Every row gives one point. Any point is a mix of the corners, with weights that add up to 1. It lies inside the corners' shape when no weight is negative. Say inside or outside, and name the corners with a negative weight.

Corners:
(1): -2	20
(2): -79	11
(3): 32	-17
Points:
-47	-1 => outside (1)
38	-2 => outside (2)
-61	10 => inside
-56	28 => outside (3)

Corners:
(1): 22	-4	-82	-39	83	30
(2): 6	-54	-16	23	-51	-11
(3): -16	88	47	63	-24	-44
(4): -87	-69	83	61	-76	16
(5): 10	-18	-29	-96	49	-21
(6): -17	-14	-32	23	94	-52
(7): 48	2	49	27	-5	-3
Points:
3	-17	-9	-13	-3	-18 => inside
9	1	13	24	5	-20 => inside
6	17	35	28	-8	-15 => inside
16	-15	25	4	-18	-3 => outside (6)
-10	-2	0	10	42	-23 => outside (2)
-7	34	19	27	-11	-28 => inside
3	19	3	-25	48	-17 => outside (2)

Corners:
(1): -52	65	21	29	24	-54	14	88	10	-15	-14
(2): -39	-5	7	-14	23	-87	2	-32	-18	-23	-3
(3): -21	11	-13	-17	-30	-13	32	-17	16	93	37
(4): 7	8	18	19	52	0	-6	-73	60	-33	30
(5): 33	12	17	96	73	36	12	-16	-94	40	-10
(6): 8	33	60	-7	12	58	46	52	-41	-9	37
(7): 95	29	74	53	75	-78	55	17	68	-33	1
(8): 23	-34	-61	-2	42	66	-7	-51	-10	-31	1
(9): -45	-15	12	24	53	16	68	-39	10	-47	-19
(10): 13	58	24	-66	-96	27	-78	18	-14	54	-65
(11): 7	-73	-25	43	-47	21	-21	-28	113	-27	62
(12): 23	53	-8	43	-22	46	16	4	-43	-13	11
Points:
1	14	12	19	3	1	18	17	-16	7	5 => outside (4)
12	0	-2	13	26	6	6	-17	2	-14	3 => inside
-4	11	24	13	26	17	31	-6	-3	-13	12 => inside
91	-30	23	28	5	33	-40	-49	30	-55	21 => outside (1, 3, 9)
-18	16	37	45	42	-35	47	1	-3	0	28 => outside (8, 10)
4	-8	-14	10	31	21	6	-32	-2	-19	1 => inside
-25	36	15	27	24	-22	16	37	2	-10	-7 => inside

Corners:
(1): -7	-16	-5	-2	8	42	-52	-4	-8	33	-26	78	-34	-26	7	48	-8	37
(2): -27	-31	-9	-23	-8	29	16	5	61	57	2	12	62	-47	46	-18	31	-33
(3): 23	27	-32	-7	9	-76	-27	-43	38	50	10	35	26	-43	-14	-42	-86	-13
(4): -27	51	58	4	45	-16	7	-44	-65	-52	32	-35	39	82	24	14	-59	-22
(5): 48	79	21	67	68	-40	61	-38	-25	-48	26	36	38	-4	-50	-37	17	-73
(6): -18	33	49	-45	-26	-24	64	12	-46	-19	0	44	47	59	-7	-49	11	17
(7): -75	68	27	-6	16	-21	-14	-10	30	1	-19	25	-40	-6	-31	7	41	-50
(8): 19	-15	18	-29	50	27	-58	46	9	8	-98	-17	18	29	54	6	-55	-57
(9): 82	66	60	33	24	-68	-35	29	0	-41	42	-28	20	73	-63	54	-33	-86
(10): -24	-55	-3	39	79	31	-56	59	30	14	-56	-20	28	-2	-18	59	-87	-52
(11): 50	-20	-35	-23	26	16	-2	18	20	1	-35	-38	-40	-8	-34	70	2	-6
(12): -23	-22	-33	11	9	-51	-21	19	-13	1	-28	-15	-18	-2	49	14	3	19
(13): -62	-37	-14	-25	36	-6	-49	-34	-62	7	15	-10	1	70	-18	39	-38	-82
(14): 24	16	-6	63	-37	-61	55	-32	16	30	4	-61	-64	19	-54	42	4	-84
(15): -24	-45	-6	-24	70	-16	36	-22	18	34	14	49	3	81	46	-47	0	21
(16): 21	-22	48	-39	14	-14	3	68	21	-52	-14	-50	-40	1	12	29	-27	-90
(17): -21	2	24	7	-31	-6	-20	-11	-16	42	42	-42	-22	-27	5	-70	43	24
(18): 61	-25	75	-4	62	-59	-33	28	-16	52	-30	-30	-46	-41	-9	50	55	-21
(19): -66	-61	82	-58	7	-32	-47	-40	-40	-51	-46	6	-27	47	28	-47	64	40
Points:
3	-2	8	-2	20	-6	-16	2	-4	5	-12	7	-8	5	2	22	-8	-13 => inside
-3	-17	5	-9	13	-7	-20	5	14	20	-19	16	-12	-8	-2	7	7	-14 => outside (4)
4	14	31	-4	14	-18	-27	13	-7	-12	-19	-18	-3	6	-8	22	-13	-45 => outside (15)
-59	-16	-5	56	69	3	-36	-32	-28	15	-48	-11	-50	22	-25	42	16	-18 => outside (2, 3, 6, 9, 16)

Corners:
(1): -36	-30	-15	3	24	57	47	71	-82	81	-11	-78	-29	26	-9	3	-8	-41	18	-20
(2): 54	75	-1	6	-63	-29	23	-66	-54	69	-9	55	10	18	-7	19	57	-39	9	60
(3): 25	39	-2	11	11	42	31	14	-10	17	19	-8	-2	16	-48	-27	2	-77	-2	21
(4): -11	6	25	39	-69	-22	2	-53	-43	-3	52	30	34	52	-19	28	-3	-57	-46	-1
(5): -64	22	13	-48	-45	-11	80	9	11	-19	-37	0	-6	10	-40	13	9	-37	24	55
(6): 3	45	45	-11	-12	52	-39	-27	18	-54	-53	24	-43	40	21	-58	1	-80	-23	0
(7): -30	-14	-11	27	-13	-46	-30	7	66	-2	-35	-32	-4	-19	-88	-76	15	-69	-11	13
(8): 26	-58	9	-62	-26	-17	15	79	-20	1	-41	39	-32	-24	-49	-100	105	-35	-5	113
(9): -8	-33	-44	12	-39	52	-19	-55	-18	-25	12	-55	14	15	-8	-35	46	1	-30	57
(10): 37	-32	3	-65	14	-29	48	-10	-12	29	19	-59	20	-16	-35	-13	-71	-72	-38	-25
(11): -59	33	39	-39	52	38	-47	15	-3	9	15	-31	2	21	-29	-58	-72	4	-37	-37
(12): 0	-10	-70	-18	-22	-11	-30	1	5	-50	20	-56	29	34	-16	-10	-32	-54	19	1
(13): -75	-47	-41	14	12	-28	-9	10	39	-4	50	-33	-29	-29	-11	-87	-110	-24	12	-11
(14): 69	25	16	4	-28	-17	-3	5	-11	27	38	-14	1	51	-9	25	-6	-16	-59	-10
(15): 33	-19	19	-6	84	-22	-51	-13	36	55	-25	83	25	-10	20	7	-41	6	-84	-55
(16): -12	34	-22	20	-35	22	19	-41	-26	-37	-89	-9	11	60	-44	34	-121	-57	5	-30
(17): 48	-48	-27	-79	61	4	-15	-4	-18	-64	-27	7	-71	-18	-54	19	15	-46	-47	39
(18): -30	58	34	-4	-72	-72	2	-18	2	-95	19	-24	62	-41	-4	52	-52	-45	-32	17
(19): 13	5	1	6	-16	21	-14	-10	0	-36	16	-28	-7	-1	-88	-42	35	-19	15	-49
(20): -36	31	11	-55	-21	22	-65	-18	32	29	-36	79	-22	-33	-17	-42	-82	-39	-77	-30
(21): -26	-22	62	2	-38	-6	-57	-26	56	108	11	65	-6	-39	-11	-30	-23	-25	-17	38
Points:
-14	-4	13	-11	-15	2	-2	-3	5	30	-4	5	-3	-2	-22	-14	-14	-35	-13	13 => inside
-5	9	-5	-6	-19	3	-5	-12	-5	-12	-11	-6	4	21	-24	-10	-26	-46	-11	2 => inside
48	15	-14	-11	22	21	-21	-24	-10	-4	-20	-44	3	19	-29	21	-19	-44	-16	-19 => outside (4, 5, 8, 13, 20)
1	10	-12	-30	-29	22	11	15	-28	-22	-8	-16	-24	12	-26	-19	7	-35	8	45 => outside (4, 7, 10, 15)
-5	-3	9	-14	-18	-7	-10	-10	3	7	-5	3	-2	1	-21	-19	-25	-36	-23	7 => outside (3)
-8	1	10	-15	-1	3	-14	-3	2	10	-5	5	-4	4	-25	-25	-20	-37	-27	2 => inside
-6	-27	0	-11	1	-11	-11	13	27	-5	-1	-9	-7	-13	-38	-36	-4	-48	-28	6 => outside (2, 11, 16)
32	-26	13	-13	9	20	-15	9	-39	25	20	-12	24	21	-13	26	-2	-19	-38	-2 => outside (2, 5, 6, 7, 13, 20)

Corners:
(1): -22	14	-51	-4	12	-2	-19	8	-22	-5	-11	40	4	-20	-17	4	-16	-41	-10	-2
(2): 57	21	-30	-14	44	18	-13	-23	-11	-34	9	-3	-3	-9	-54	-17	-14	-42	40	-12
(3): -5	-53	-8	40	-33	11	-5	-4	12	-18	5	-1	-10	-8	8	-18	-22	25	32	8
(4): -7	0	8	22	4	-75	4	19	-1	-23	-11	-8	-22	-6	5	-2	10	52	-16	-10
(5): -3	13	-15	5	27	9	4	-5	4	-4	-12	28	-2	121	10	-28	-17	-30	29	13
(6): -4	18	-14	3	26	-1	-24	-3	4	-39	-15	87	16	0	1	-23	-21	-35	-1	12
(7): -5	11	-11	59	-5	17	-19	-21	27	-4	-1	-11	31	7	-3	17	-1	12	-17	6
(8): 31	-10	-24	33	20	8	0	5	21	6	-8	0	-13	-13	-9	8	-4	-12	4	-46
(9): -2	14	2	22	23	20	-17	13	11	-22	39	-14	-18	-10	-7	-9	-29	-44	13	-5
(10): 9	-26	-26	1	-2	-55	-27	34	-4	17	29	3	14	-6	-5	-14	-3	34	2	-39
(11): -3	0	-15	20	-60	-5	-8	-14	21	17	36	3	2	25	17	20	48	-34	26	4
(12): -14	1	-7	1	-25	-3	72	6	27	-22	10	-13	3	-30	8	-10	-23	21	-7	10
(13): 20	5	-3	14	-23	17	-1	21	10	-15	-1	9	3	-3	-43	-2	-25	-33	11	-1
(14): 23	6	-17	4	-31	10	-13	0	2	-9	1	-8	-17	40	21	-21	-7	-23	-2	-14
(15): 13	25	-86	-5	8	10	-26	26	52	17	23	1	-15	-30	-38	5	-29	-19	-13	6
(16): 56	25	-59	-9	24	-36	-28	27	-13	-1	15	10	7	-12	-4	37	-22	-20	10	-12
(17): 1	20	-22	8	7	11	-15	34	-6	25	7	25	5	-17	14	-15	38	-26	-3	6
(18): -7	18	-20	106	-15	-83	-5	-1	-22	-27	31	12	47	91	13	-10	0	29	12	4
(19): 1	-34	-21	3	-19	-18	19	6	-15	-14	36	34	-17	13	-15	-1	22	40	-13	7
(20): -6	14	-8	17	-14	9	1	-55	14	28	-14	33	-20	-9	-16	-22	-32	47	-3	19
(21): 41	-51	5	7	12	-7	-5	4	8	-9	-1	-6	-4	2	3	-27	-11	-37	-6	6
Points:
16	-2	-30	19	10	-7	6	-5	7	-28	-5	18	5	35	-17	3	-7	-22	19	5 => outside (9, 10, 14, 17, 20)
5	25	-11	38	15	29	-4	0	29	-11	-7	15	8	26	-18	-36	-39	-8	14	-4 => outside (1, 4, 11, 16, 19, 21)
9	2	-22	15	-4	-7	-8	0	6	-3	-3	13	4	4	-6	-6	-8	-5	3	-3 => outside (9, 19)
8	-1	-19	17	-2	-7	-5	9	5	-11	11	6	1	13	-3	-3	-1	-15	7	-5 => outside (20)
8	-7	-23	18	7	-22	-7	-3	9	-15	11	18	2	-23	-12	1	-16	9	-1	-3 => outside (5, 13, 14, 17)

Corners:
(1): 7	-3	27	-19	60	15	41	10	-4	-17	1	40	38	-5	-21	2	-12	-13	6	-11
(2): 50	19	-58	-13	-8	67	-32	15	8	-41	-82	-39	34	15	64	17	20	5	5	-2
(3): 16	11	5	50	8	-19	-5	20	7	34	6	-10	12	12	-49	-1	16	-28	-24	-23
(4): -121	-7	-17	1	46	82	-36	49	54	-9	10	-110	-48	12	29	-52	-31	27	-66	-23
(5): 49	-60	-34	56	-59	-15	63	-7	-34	-9	-16	53	-24	5	37	32	-8	20	17	-20
(6): 59	25	-12	-32	-11	17	-45	26	-19	-28	8	-37	23	36	105	22	-39	-11	-11	-5
(7): 18	-11	-32	35	-29	43	29	-64	21	42	14	-23	-1	6	-33	-22	-44	-61	39	78
(8): 31	-10	37	-22	-23	-26	14	-25	-18	11	-25	2	7	-18	31	38	36	-50	2	12
(9): 31	-10	68	-10	11	24	23	-27	-26	24	69	-31	-38	9	-10	12	39	-4	37	43
(10): 10	20	4	-12	38	-17	-44	-36	-10	-36	4	22	-24	27	6	53	29	91	1	13
(11): 44	86	-3	-20	14	30	-2	-12	-27	-26	-14	45	80	-3	77	19	-21	19	-3	3
(12): 13	-38	31	33	-24	-12	56	-56	-10	-2	91	-9	-40	-47	-54	36	-19	-68	-30	-11
(13): 16	-2	31	10	-37	-30	22	-2	-32	-2	31	-20	-76	17	-3	-54	25	10	25	8
(14): 25	2	26	-6	-2	-21	8	-34	35	31	-4	9	-68	-27	29	-15	53	43	56	-4
(15): 19	-86	-26	35	-3	58	33	3	3	20	-8	31	-59	23	-11	-4	-11	-35	-51	39
(16): 38	-23	-20	46	-14	-17	-21	0	-99	-50	33	61	65	-25	80	47	-33	-20	-36	-40
(17): 18	-50	-29	99	-28	29	-21	41	-45	18	-56	-16	-53	-53	-18	50	-65	27	-6	-66
(18): -11	-24	43	47	-11	11	-14	-16	12	-26	7	-9	-23	37	21	-16	25	-10	-21	-44
(19): -29	-2	-47	98	62	-16	-21	-40	-50	-48	-23	1	-33	-23	-22	84	-31	-3	-26	-38
(20): -12	54	-42	0	-11	36	-6	-27	39	60	23	51	-23	2	-59	22	12	-65	2	-4
(21): -18	-8	54	44	24	8	-19	58	75	5	36	11	-37	-8	3	-27	16	51	30	55
Points:
-6	22	-23	-2	13	45	-31	-4	2	12	-23	-52	-30	11	16	0	-5	11	-5	8 => outside (1, 5, 12, 16, 18, 21)
18	-12	5	14	-1	10	4	-10	-8	2	0	4	-16	2	9	16	4	-8	-5	9 => inside
16	2	-4	19	5	12	-5	-2	-7	-3	-8	0	-4	5	15	10	-2	-2	0	-1 => outside (12)
18	6	16	0	18	0	-24	-7	-48	-48	-6	-12	5	-10	62	39	-2	22	-11	-36 => outside (3, 5, 7, 15, 20, 21)
16	-6	13	13	-9	-2	7	-5	-12	-1	5	-3	-26	1	10	0	8	-3	5	0 => inside
26	-7	-7	10	-10	22	1	-10	-11	-3	-2	4	7	0	20	23	-7	-14	-10	-12 => outside (13, 19, 21)
13	2	-2	-5	6	11	-2	-15	3	-6	-10	-2	-16	23	25	8	15	10	0	3 => outside (12, 16, 17, 21)
13	-9	-17	16	-19	21	9	-17	3	-2	6	-1	-14	5	29	-5	-11	-32	-6	13 => outside (1, 3, 9, 10, 17)

Corners:
(1): 17	-3	69	-49	-14	29	10	-14	-10	-39	-81	-37	4	-26	-48	-27	-86	-75	-44	6
(2): 49	-31	12	28	13	74	-64	27	-42	-34	12	35	57	-18	20	-3	-1	38	-6	43
(3): -14	6	-6	-13	-55	-37	13	-16	19	16	12	47	-76	4	-23	10	74	-11	37	-18
(4): -50	37	-38	-61	-54	-4	33	24	-98	-11	31	21	-3	-37	-3	-30	50	15	56	-37
(5): -26	-6	8	-72	-25	52	50	95	-61	27	-8	59	-29	-31	88	56	-54	-7	-13	26
(6): 2	-14	67	0	-20	35	-81	38	-46	-25	21	44	40	14	33	12	-54	52	-42	62
(7): 31	-58	52	3	6	45	0	3	-43	-19	52	4	41	5	-11	12	-33	4	-30	22
(8): 8	37	-8	74	41	-36	-49	-68	58	12	-19	10	-17	9	-37	-62	-50	-30	53	-2
(9): -52	39	-42	3	1	-34	43	-22	-55	28	-38	26	-73	-19	-58	-27	-7	5	71	-51
(10): 31	-17	109	-10	-46	62	-13	38	-55	-40	44	-4	72	-10	45	16	-16	47	4	0
(11): 18	-22	1	77	25	31	-51	-27	50	-109	-44	-30	-36	-14	-27	-43	-71	-29	9	66
(12): 29	-6	-14	95	74	-71	-21	-62	50	-7	-5	1	-50	-47	-18	-69	-18	13	34	-52
(13): -5	22	-15	-8	1	-20	-76	-81	17	-35	5	-40	-47	-43	-43	-48	-63	-17	55	1
(14): -32	-10	-10	-37	-9	-21	80	-18	-78	89	-5	-3	8	-17	10	19	51	24	47	3
(15): 0	68	-5	-21	-27	24	25	16	-33	41	25	-11	-5	-25	-5	23	-9	31	-10	-8
(16): -14	-15	69	-52	-46	39	8	46	-15	8	19	67	-38	-18	-17	23	9	-12	7	72
(17): 39	-56	-3	-19	16	27	-30	-23	61	-88	-41	10	-12	14	-28	-34	-58	0	-13	67
(18): 16	-34	18	-105	-33	5	-26	57	6	-35	-35	-104	-109	22	-46	-41	-34	-47	10	58
(19): -64	-27	-4	-49	-74	50	18	57	-54	67	7	38	29	-46	6	16	-29	26	1	23
(20): -65	5	31	-76	-2	11	33	10	-41	29	-8	-26	-35	-31	-17	10	38	11	16	-24
(21): -26	-15	-49	45	35	-80	1	-16	15	10	0	-8	-2	-15	-49	2	3	42	74	-20
Points:
-5	-25	10	-10	-5	-1	-12	4	-22	13	16	3	-4	-8	-1	0	-2	27	25	3 => outside (1, 4, 11, 15, 16)
-18	45	19	-45	-54	20	-13	6	-6	-3	-6	-7	-39	-12	-31	-12	-22	-7	2	15 => outside (2, 5, 7, 12, 14, 21)
-6	11	7	-10	-2	9	6	-25	-40	7	9	2	10	-37	-14	-26	-4	13	31	-18 => outside (3, 5, 6, 11, 18, 21)
-6	0	6	6	-1	7	-3	-6	-16	0	2	16	0	-19	-7	-5	-21	11	15	5 => outside (18)

Corners:
(1): 41	-25	-78	-22	35	58	45	-35	27	45	4	-28	-12	35	23	-60	-26	-38	-21	15
(2): -3	-8	-6	32	-91	19	-54	-24	-52	28	-17	61	-54	-79	-94	-17	-43	69	-65	-40
(3): -64	10	-49	-6	46	-22	-54	-78	-82	43	20	60	96	20	52	-10	-12	-8	-11	-54
(4): 16	0	-36	-9	11	33	-35	-77	-54	-7	-71	69	-61	33	-50	72	-1	65	-3	-41
(5): 38	27	30	-27	-8	-39	18	61	30	-31	3	-55	83	-48	8	-31	0	-11	8	3
(6): -55	-35	-47	-8	6	48	52	-22	24	-39	2	12	-58	4	-4	70	77	-71	-44	9
(7): -14	-34	29	-18	40	51	-16	6	-49	-41	46	-53	21	73	38	58	7	35	-4	6
(8): 51	54	40	79	78	-11	-61	49	4	-57	67	22	-20	-42	62	34	-11	-10	-27	29
(9): 51	-59	-2	24	46	-12	-11	25	14	-30	-55	68	-30	-24	-4	38	-8	37	4	3
(10): 28	-2	34	-25	-66	46	40	3	-12	-44	10	-70	70	35	-12	-4	47	46	-37	-46
(11): 41	20	-28	32	49	-27	20	38	41	5	-14	-18	82	-52	26	-98	42	68	8	-21
(12): -82	64	-12	50	-46	-23	1	16	-38	26	-23	73	15	-96	-23	32	-58	-13	-4	-60
(13): -66	33	44	52	41	4	23	-7	-41	-66	18	14	12	5	-39	-48	35	-4	-28	7
(14): -95	-44	-32	-96	-43	100	-6	-66	33	14	-29	57	1	80	-70	27	-1	-78	0	-47
(15): -18	-28	-10	27	-74	-19	0	4	7	-46	-78	-8	-29	21	-7	-49	42	-3	-8	-16
(16): 59	26	9	39	45	10	-38	26	-35	-1	-28	25	-8	-44	41	19	13	43	-23	32
(17): 38	85	-9	-7	51	-4	-58	31	5	59	-10	-1	32	-60	29	0	-30	19	-78	-34
(18): 50	-8	-39	20	12	-32	30	14	-21	-31	32	43	-75	40	6	-50	-6	70	-19	30
(19): -10	15	11	23	-17	-13	2	41	52	-7	-36	-79	-6	51	-38	7	7	-22	-58	72
(20): -18	-23	9	-24	-22	-14	49	22	29	28	56	14	-35	-28	52	80	26	-60	36	-39
(21): 61	-31	-50	50	68	40	-18	77	-13	19	63	22	-67	40	-20	25	-2	-11	-40	35
Points:
54	12	-24	5	18	30	-27	-4	-14	11	-7	-37	14	2	16	-7	6	35	-49	1 => outside (9, 12, 13, 14, 18, 20)
14	-1	-2	2	8	5	6	14	1	-3	5	5	0	-11	14	13	7	-1	-9	-7 => inside
19	-2	-3	2	45	7	5	17	5	-22	31	1	15	10	37	-10	20	-10	-11	5 => outside (2, 4, 12, 19)
20	18	-9	32	18	-5	-6	16	-12	-14	-12	10	-2	-16	-10	-16	1	22	-33	5 => outside (7, 14, 20)
28	-21	-14	2	30	24	16	14	6	-15	32	-14	-2	28	13	-11	13	2	-16	19 => outside (4, 12, 15, 17)
12	-4	-17	9	-1	7	3	4	0	-2	-10	7	-5	-6	-2	-15	2	10	-17	-8 => inside

Corners:
(1): 14	-24	-9	-21	10	-16	-3	7	3	17	-27	28	-19	-24	-18	42	-7	13	19	-13
(2): -2	5	33	-9	3	13	-7	4	-22	3	4	-14	-2	-5	-13	-31	6	22	5	1
(3): 4	-5	-12	-7	-14	6	-15	22	11	21	2	7	9	-5	0	4	19	19	-68	-34
(4): -10	-37	34	9	9	-15	-42	-58	-22	-1	-12	-17	14	-13	-5	-13	-8	2	-9	8
(5): -9	9	1	-9	1	-16	-6	0	5	-8	-8	8	4	-16	11	47	-8	25	-3	-1
(6): -5	-23	15	-9	13	-2	15	5	13	19	6	-9	-8	-14	20	-17	3	10	-32	6
(7): 13	-4	37	-18	-24	10	-7	5	1	5	-7	-13	4	19	16	3	-7	-19	19	-19
(8): -10	17	24	-10	-7	-30	7	-62	-7	-17	-32	15	-20	58	-17	-25	-12	-4	5	17
(9): 0	0	-16	-22	2	9	8	3	3	21	13	-1	17	-7	-3	-3	-6	28	12	-40
(10): -9	1	-5	-8	-2	-8	-3	13	-39	-16	-18	8	8	-6	15	-15	-6	3	21	-19
(11): -17	-1	7	-24	-1	-7	-4	25	20	-3	7	4	15	-16	-11	-20	9	-7	7	3
(12): -3	6	10	-31	35	-10	8	0	12	6	-24	-22	-27	-25	4	-11	15	-10	-7	-3
(13): 8	3	5	-6	-22	-11	-4	23	-2	16	-23	-9	26	-16	-11	-12	-2	26	9	8
(14): 39	16	-13	-13	8	-21	-17	18	23	-31	-5	7	19	-9	3	3	0	3	17	2
(15): -1	1	-6	-30	16	20	-3	9	-39	17	-3	-2	1	-12	21	-23	53	10	1	5
(16): -13	-32	-11	-27	-10	-9	12	8	2	-8	-4	-15	-6	-20	-8	-18	25	25	3	-5
(17): 3	1	21	0	-13	-23	11	-17	-23	6	-5	-13	5	-20	-17	0	-10	-19	20	14
(18): -3	10	-9	-27	-37	-10	-9	10	-4	19	3	-7	-1	-13	-9	-20	-19	17	10	7
(19): -1	-2	0	-27	-11	31	11	18	11	6	-7	-24	14	-27	-16	-9	-16	-9	-4	10
(20): -6	-13	-21	28	-18	27	11	-1	29	21	4	26	-64	-13	-10	11	15	-30	11	8
(21): -15	-9	1	-22	-19	-5	-5	13	-43	9	6	-11	-9	121	2	-28	-10	21	15	-9
Points:
1	-4	7	-19	-5	-5	-4	3	-2	7	-7	-8	7	1	-5	-6	0	14	-1	-3 => outside (10, 20)
-1	-2	4	-9	-8	-15	-7	-4	-2	-1	-11	5	-3	6	-8	5	-6	8	10	-7 => outside (6, 15, 19)
-3	-3	0	-11	-4	-2	-3	10	0	1	-4	3	0	-7	-1	-8	4	2	3	-4 => inside
-1	2	9	-22	-2	-11	-5	-6	1	1	-9	-2	5	12	-4	-9	-2	15	-4	-3 => outside (10, 17, 20)
6	-6	-1	-11	-4	5	3	-6	14	14	-9	-11	-5	-31	-2	-10	10	-6	-8	5 => outside (1, 2, 5, 10, 11, 21)

Corners:
(1): -51	25	-14	-59	61	35	1	-21	-29	21	-28	29	30	50	25	-34	19	-18	43	0
(2): 52	-26	-25	-46	54	31	9	-71	-24	-10	-12	14	35	26	-34	-15	45	-29	3	18
(3): -6	50	10	42	-65	6	9	20	-84	56	23	48	-121	-38	2	-5	-10	63	26	12
(4): -38	1	31	25	5	30	62	11	-52	33	44	-4	-51	6	40	22	4	-18	6	1
(5): 58	78	-27	-58	81	-37	-21	-25	40	-8	-59	-46	30	2	-19	42	-19	-39	-43	54
(6): -28	30	37	72	-52	-21	27	58	-89	47	32	47	-3	-82	67	-1	-15	38	-2	-13
(7): 24	68	-56	0	10	-9	-35	37	71	-56	-19	-58	31	-5	40	54	-35	-15	-36	22
(8): -42	-12	12	34	5	51	20	-54	-50	9	5	24	-13	-2	0	-84	19	31	2	15
(9): 62	-20	-28	-29	31	-34	27	20	34	-5	-68	-27	9	7	35	26	-14	6	-13	33
(10): 30	25	-39	-18	-25	-4	47	13	62	-4	-48	-5	29	-31	1	58	-57	5	-9	-8
(11): 6	-53	28	7	53	27	15	-50	-33	65	22	8	-8	-50	7	-27	25	-4	48	-42
(12): 41	-6	-26	-69	-14	-45	40	60	38	-40	17	-48	43	-16	-25	3	-23	-43	-23	11
(13): -70	-37	-1	15	19	27	-26	-13	-29	40	37	69	24	-18	-13	-9	-21	-15	6	31
(14): -15	-19	-53	10	3	-48	21	27	59	-16	2	22	20	-76	-40	10	-19	-9	-70	-41
(15): -40	-28	-23	-43	42	15	-3	-118	-28	12	42	14	9	28	35	-44	11	4	5	7
(16): 13	40	-57	-3	-20	-77	-11	2	86	-32	-41	5	15	-32	-18	-16	-45	-77	-42	-31
(17): -16	-14	-58	-6	53	22	-7	-36	-86	46	8	-16	33	61	-27	-38	24	33	29	-14
(18): 14	33	9	-7	-28	-60	5	13	13	0	-56	-65	14	9	31	36	44	-15	-24	51
(19): 55	4	-18	-28	-3	-66	0	43	38	-64	-18	-21	29	2	-37	36	-59	1	-68	-89
(20): -29	17	-63	-5	-22	-15	17	1	-46	-52	-31	-18	7	-46	-23	24	-47	-12	-36	-2
(21): -16	-12	-23	-37	48	96	-16	-39	-44	75	-4	-18	26	33	40	-54	34	8	-35	25
Points:
-11	-3	-7	-24	22	-18	6	-11	-16	27	7	4	5	4	10	-15	5	-11	-1	-5 => outside (2, 7, 8, 10, 20)
-2	1	-15	-3	10	13	8	-13	-28	21	10	0	1	-8	9	-10	-19	8	-4	-5 => outside (1, 2, 14, 18)
-4	9	-18	-3	5	-7	13	2	-12	13	-6	-5	0	-11	6	3	-12	4	-8	-2 => outside (2)
-10	12	-16	-1	16	5	7	-1	-15	14	-11	5	7	-8	7	1	-7	-7	-10	4 => outside (12, 15)
20	35	-33	-21	2	-22	3	27	23	-16	-26	5	8	-15	-5	24	-34	-21	-31	-2 => outside (8, 11, 15, 17, 18)
